Each row is a point. Each copy is the shape, with its points in the same order, stretched, turned, moved and blurred by noise. Is it also mirrored, or only turned?
In the rows, 128 means zero.

Shape (6 x 2):
[[195 121]
 [147 150]
 [138  57]
 [ 84 153]
 [106 170]
 [121  79]]
Copy 1 (6 x 2):
[[111 191]
 [110 138]
 [186 188]
 [130  92]
 [102  95]
 [173 160]]
Copy 1 is: only turned
Copy 2 (6 x 2):
[[180 128]
 [118 141]
 [152  59]
 [ 56 127]
 [ 70 146]
 [129  78]]
Copy 2 is: only turned
Copy 3 (6 x 2):
[[115 177]
 [105 138]
 [182 155]
 [124  90]
 [103  94]
 [169 132]]
Copy 3 is: only turned
Copy 4 (6 x 2):
[[154 174]
 [154 124]
 [ 74 144]
 [118  62]
 [146  83]
 [ 88 127]]
Copy 4 is: mirrored

Shape (9 x 3):
[[158  72 171]
 [104  78 165]
 [139  98 115]
 [179 107  79]
 [125 162 117]
 [132  82 135]
 [132 197 186]
 [115 177 107]
 [103 132 163]]
Copy 1 (9 x 3):
[[ 58 148 167]
 [ 99 176 167]
 [117 127 161]
 [111  86 165]
 [180 118 107]
 [ 99 137 170]
 [179 137  59]
 [211 117 106]
 [145 156 123]]
Copy 1 is: mirrored
Copy 2 (9 x 3):
[[170 184 169]
 [170 177 134]
 [157 126 155]
 [151 103 176]
 [ 80 116 126]
 [164 152 153]
 [ 25 155 131]
 [ 65  92 118]
 [104 161 127]]
Copy 2 is: mirrored

Shape (8 x 4):
[[ 94 111 100 125]
 [ 93 158 138 184]
 [109 159  97 114]
 [158 137 106 116]
 [159 120 122 126]
 [ 88 133 134 103]
 [149 108 223 148]
 [177 137 117 170]]
Copy 1 (8 x 4):
[[152 126 173 163]
 [138 131  82 204]
 [109 140 148 156]
 [103 160 115 108]
 [116 144 108 100]
 [116  92 175 148]
 [109  68  51  91]
 [126 173  47 128]]
Copy 1 is: mirrored
Copy 2 (8 x 4):
[[144 115  76 130]
 [218 149 115 160]
 [175 110 116 110]
 [137  75 149 130]
 [117  80 164 146]
 [144 140 102 109]
 [111 137 199 156]
 [162  72 174 171]]
Copy 2 is: only turned
Copy 3 (8 x 4):
[[108 178 122 146]
 [179 137 200 180]
 [127 144  86 178]
 [119 103  83 133]
 [121 107 117 133]
 [ 87 156 140 193]
 [100  68 245 157]
 [183  79 135 116]]
Copy 3 is: mirrored
Copy 4 (8 x 4):
[[122 157 141 184]
 [200 212 183 121]
 [173 124 120 187]
 [144  80 130 137]
 [130  92 143 112]
 [133 168  91 163]
 [116 161 111  14]
 [167  95 194 101]]
Copy 4 is: only turned

Shape (9 x 4):
[[160 158 102 114]
 [124 116 119 171]
 [156  95 141 156]
 [155 152 119  84]
 [200 197 154 112]
 [127  99 106 158]
 [156 177 148  91]
 [ 69 117 114 137]
 [ 74 132  94 173]]
Copy 1 (9 x 4):
[[135  69 125 105]
 [123 159 178 150]
 [140 125 142 189]
 [138  62  85  99]
 [ 77   7 102 138]
 [155 155 164 147]
 [ 97  61  87 109]
 [126 213 151  98]
 [114 218 201 102]]
Copy 1 is: only turned
Copy 2 (9 x 4):
[[144 163 160 106]
 [154  80 117  94]
 [140 105  93  84]
 [123 183 155 134]
 [ 94 178 177  55]
 [163  98 107 113]
 [ 94 167 165 118]
 [152  83 128 165]
 [175  54 139 125]]
Copy 2 is: only turned
Copy 3 (9 x 4):
[[158  80 172 121]
 [108 123 114 122]
 [113 134 122 155]
 [171  87 156 136]
 [164 125 204 151]
 [117 107 106 126]
 [185 134 168 146]
 [137 141  82 100]
 [119 129 109  82]]
Copy 3 is: mirrored
Copy 4 (9 x 4):
[[100 116 170 141]
 [113  93  96 124]
 [ 94 103 106 170]
 [111 145 160 149]
 [122 101 188 189]
 [ 93 101  91 122]
 [130 135 163 163]
 [139 138  72  86]
 [142 104  78  80]]
Copy 4 is: only turned

Shape (12 x 6):
[[105 140 165 134 119 119]
 [150 159  90 131 154 144]
 [ 89 145 127  83 101 107]
 [141 142 171 174 176 108]
 [123 166 119 147 107 118]
 [138 100 181  97 172 130]
 [ 95 175 150 141 113 113]
 [129 105 159 105 113  67]
 [ 76 106 162 117 172 121]
 [161 171 105 128 201  84]
 [140 155 116 175 182  85]
 [148 180 161 181 139 147]]
Copy 1 (12 x 6):
[[ 82 125 142 126  81 137]
 [107 125  93 121 184 116]
 [142 135  75 104  68 156]
 [ 38  80 182 138 135  97]
 [ 97 136 129  87 119 139]
 [101  77 132 202 122 127]
 [ 69 128 122  88  73 147]
 [148  85 153 126  86 143]
 [ 79 122 104 172  74  83]
 [ 83  49 101 100 178 100]
 [ 59  85 148  96 156  75]
 [ 29 112 173 119 143 139]]
Copy 1 is: only turned
Copy 2 (12 x 6):
[[125 124 121 136  89 101]
 [211 162 118 141 181 103]
 [108 104 119  93 157  68]
 [161 199  83 176  72 135]
 [154 132 127 180 138  80]
 [148 179 120  58  96 148]
 [128 118 106 157  97  64]
 [ 85 177 124 131 132 122]
 [117 114  59  73  93 145]
 [185 244  56 151 177  90]
 [167 205  50 203 138 123]
 [196 167 134 192  71  92]]
Copy 2 is: only turned
Copy 3 (12 x 6):
[[105 132  93 151 126 135]
 [137 132 160  85 161 175]
 [ 71 115 107 101 106 102]
 [145 108 111 193 164 183]
 [118 121 102  96 129 173]
 [126 135 142 192 155  89]
 [ 79 125  84 130 133 162]
 [132  72  97 152 111  79]
 [ 77 131 126 194 103 120]
 [138  53 167 131 184 175]
 [146  69 130 146 150 198]
 [138 154  95 143 187 210]]
Copy 3 is: only turned

Shape (12 x 8):
[[177 164 145  97  55 100  97 145]
 [132 191 102  98 140 120 153 106]
 [ 99 151 119 157 147 136 133 152]
 [ 88 122 136 135 133 144 108 147]
 [124 144  83 122 127 141 147 126]
 [119 160 128 136 134  81 150 129]
 [118 142 120 107 116 110 157 109]
 [149 145 163  91  74 117  78 142]
 [133 114 123 147 160 128 130 119]
 [130 121 136  97 129 147 116 178]
 [ 96 137 101 135 163  90 115 127]
 [ 93 101 110 143 141 147 116 177]]
Copy 1 (12 x 8):
[[138  46 146 102 249 171 122 182]
 [ 93  73  99 143  99 189  91 160]
 [123 119 130 180 101 117 139 129]
 [150 135 158 169 112 124 153 102]
 [121 118 121 139 104 160 139 163]
 [ 78  84 100 131 120 144 107 129]
 [ 89 109 111 125 119 176 118 133]
 [162  78 163 120 222 159 130 141]
 [142 154 124 119 101 107 112 117]
 [178 129 121 148 168 127 155 129]
 [115 104 120 120  61 125 115 104]
 [163 151 139 160 113  99 179 113]]
Copy 1 is: only turned
Copy 2 (12 x 8):
[[ 91 134 155  94 157 155  81 199]
 [ 93  68  81  68 158 121 109 144]
 [118 123 118 124 157 111 116  75]
 [125 155 124 131 158 131 143 113]
 [142 108 107  77 135 132 111 107]
 [ 81  95 118 128 105 129 119 126]
 [ 96  92 110 100 122 154 145 146]
 [ 96 148 157 115 172 146 112 204]
 [152 114 133 129 116 100 126 123]
 [140 176  93 117 166 124  97 156]
 [101 131 126 107 115  85 124 105]
 [160 186 115 124 136 118 123  79]]
Copy 2 is: mirrored
Copy 3 (12 x 8):
[[125 151  90  72  76 149  84 141]
 [151 148 145 169  89 167 107 133]
 [127 120 158 138 132 133  97 112]
 [104 107 144 131 128 120 122 122]
 [154 147 168 139 107 134 118 134]
 [157 126 118 136 134 169 105 123]
 [152 141 136 137 111 162 144 135]
 [ 93 133  94  92  88 134  98 140]
 [124 152 147 149 145 130 130 112]
 [ 99 132 154 117 121 135  96 157]
 [146 117 117 157 143 126 107 129]
 [116 114 169 126 152 111 106 136]]
Copy 3 is: mirrored

Shape (14 x 9):
[[ 83 134 100 102 186 177 100 111 102]
 [136  69  77 100 111  77 129 145 127]
 [117 100 135  96 154 115  72  71 128]
 [140 106 118  91 163 132 110 121  77]
 [175 136  84  81  97 112 116 105 125]
 [141 134  87 137 115 144 111 121 127]
 [107 167 170  63 197 162 146 158 116]
 [142  76 167 105 159 162  72 115 161]
 [144  99 162 153 101 104 133 163 106]
 [158 133 163  82  92  99 156 153 161]
 [162 140 142 150 195 109 129 128 125]
 [172 112 149  91 176 103  77 119 145]
 [ 80  93 111 159 121 102  90 154 105]
 [103  76 160 151 118 171 162 126  86]]
Copy 1 (14 x 9):
[[166  81 170 131 147 132 130 119 207]
 [133 152 199 202 132 152 161  96  96]
 [141 107 195 122 149  69 177  84 144]
 [136  80 192 161 147 105 160 147 157]
 [ 49 105 193 137 162 133 172  94 106]
 [108 122 175  98 144 168 142 106 127]
 [144  32 127 175 102  74  68 151 165]
 [172  77 202 108 144  73 127 112  89]
 [163 123 129 144  92 126 134 143  67]
 [ 88 105 136 172 106  95 110 104  53]
 [130 119 188 124  74  90  83 147 152]
 [118  81 230 139 101  57 139 103 105]
 [209 144 140 147  91 158 161  91 130]
 [205 138 110 134 164 124 124 194 106]]
Copy 1 is: only turned
Copy 2 (14 x 9):
[[190 206 145 184 206 157 161 114 153]
 [ 72 127 110 191 143  74 175 160 146]
 [142 154 168 191 204 179 168 166 100]
 [127 143 137 179 201 172 174 121 185]
 [110  83 121 137 178 115 173 183 147]
 [137 153 144 127 135 124 147 163 169]
 [185 143 116 137 193 147 148  13 132]
 [144 157 224 170 203 146 102 120 108]
 [ 84 136 112 124  84 152 108 116 178]
 [105  63 104 114 130  99 109  96 107]
 [130 134 167 130 106 164 203  84 149]
 [107 116 190 148 199 158 182 114 102]
 [ 85 225 113 168 121 142 139 138 157]
 [170 169 129 178 109 160  72 121 204]]
Copy 2 is: only turned
Copy 3 (14 x 9):
[[142 101 105  96 223 105  59 223 111]
 [135 172 135 152 146 160 121 128 154]
 [101 166 126 149 227  85  94 132 155]
 [132 122 157 120 164  88 120 205 140]
 [118 149 160 119  98  95  86 113 156]
 [116 123  90  92 126 113  97 137 135]
 [141  43 207 138 167 146 108 217  86]
 [ 78 118 123 150 214  99 126 124 227]
 [124 104 126 144  87 119 190 117 125]
 [116 104 189 181  72 149 133  77 134]
 [ 69 107 147 110 165 138 161 186  93]
 [ 80 139 185 132 205 114 160 140 183]
 [162 132  78 117 192 140 154 140 110]
 [128  87  63 160  98  91 105 170 116]]
Copy 3 is: only turned
